Every row gives one point. Two turns around zero, p and q, are shown by what they do to some points. Where does a point land after both, in the order given? Backwards means that the second turn is done in reverse. Each puzzle has new turns, and all numbers are rounded.

Turn p:
[ 39 -24] -> [ 42 -19]
[-5 38] -> [-9 37]
[-50 -10] -> [-49 -16]
[17 -4] -> [17 -2]
Turn q:
[-33  18] -> [-37  -8]
[-35   1] -> [-27 -22]
[59 -1] -> [46 37]
[  9 -18] -> [19 -8]
Where do these land?
q, then p: [  9 -28] -> [ 27 -13]
p, then q: [ 5 55] -> [-37  41]
q, then p: [-15 -27] -> [ 10 -29]

Turn p:
[  8  27  24 -54] -> [ -1   8  41 -51]
[ -5 -38  13 -22] -> [-35 -28   8  -6]
[-14 -31 -17  50] -> [ -8  -8 -35  51]
[ 18 -18  -5  68] -> [ 27 -18 -20  62]
[  9  24 -26 -23] -> [ 17  11 -13 -36]
[-16  36  10 -18] -> [  2  35  19 -20]
Turn q:
[ 12  32 -47   5] -> [ 20  43 -33  -5]
[-39 -37  37  36] -> [-17 -52  11  49]
[ 53  16 -36 -19] -> [ 41  34  -7 -43]
[-17 -16  14  44] -> [  6 -23   2  46]
[ 14  39  28 -30] -> [-21  34  37 -20]
[-11   1   0 -36] -> [-26   0  -3 -27]
[-12 -35   4   1] -> [ -2 -37  -6   1]
Where do these land?
q, then p: [ 66   9 -17  28] -> [ 60 -28  28 -17]
p, then q: [ -4  23  37 -27] -> [-31   4  41  -4]
q, then p: [ 2 29 17 22] -> [20 20 17 23]
q, then p: [-33  -4 -27 -10] -> [-12  12 -40  -8]
q, then p: [-32 -57 -10 -13] -> [-43 -33 -40   0]

Turn p:
[ 45  -3  13 -21  37  21] -> [  9  28  44 -20  30  19]
[-20  42 -39 -29  41 -24] -> [-49   8 -34   2  55  13]
[  1 -15 -39  42 -33  24] -> [ 45  22 -39  16 -26 -13]
[-28  16   5 -10 -48  10] -> [-20  -5 -23 -20 -42 -22]
[ 40 -17   6 -15 -52 -35] -> [ 25 -26  15 -24   4 -63]
[ 39 -36   6 -24  32  -6] -> [ 29  -9  36 -20  40  17]
[-47  34  27  35  28  12] -> [-45   8   1  47 -29  34]
[-29 -22  20  23  -4  -1] -> [  7 -26   0  20 -30  17]
Turn q:
[ 12  16 -51  23 -74  42] -> [ 30  43 -50  43 -60   6]
[-45   9  10  11   6   3] -> [-27 -11   3  34  17   6]
[ 44  -1 -33  -8  38  19] -> [ 39  -3 -26 -42  11  29]
[ -8  29  13   7 -15 -17] -> [-30  25   8   6  -4  -1]
[ 28 -26  35  -7  37   3] -> [ 26 -19  42 -30  21   5]
[  2  -5   8 -47 -34   4] -> [-11 -19   8 -10 -52  -9]
[-33 -23  18  22  42 -54] -> [-26 -16  15  -1  67 -38]
Where do these land?
q, then p backwards: [-18 -24  13   3  -6  -8] -> [ 11   3  12  10  -8 -27]
q, then p: [-45  45   6 -40 -32 -17] -> [-16 -31 -54   5 -53   9]
p, then q: [-26 -22  42  17  23 -13] -> [35 -8 30 40 -2 -7]
p, then q: [ 35 -29  57   8 -22  17] -> [  0  17  64 -12 -35 -19]
q, then p: [ 18  18 -24  19  18  52] -> [ 23  63   1 -10  -1   5]
p, then q: [ 10   0 -26 -18  38 -35] -> [ 11 -27  -5 -13  48  20]
q, then p backwards: [ 16 -12 -28  23 -35 -69] -> [ 35  49 -35  -4 -53   0]
q, then p backwards: [15 -3 21 14 27 32] -> [ 16 -33   7   2  34   8]
p, then q: [ -5  27 -60 -25 -11  41] -> [-33   0 -61 -24 -18  33]
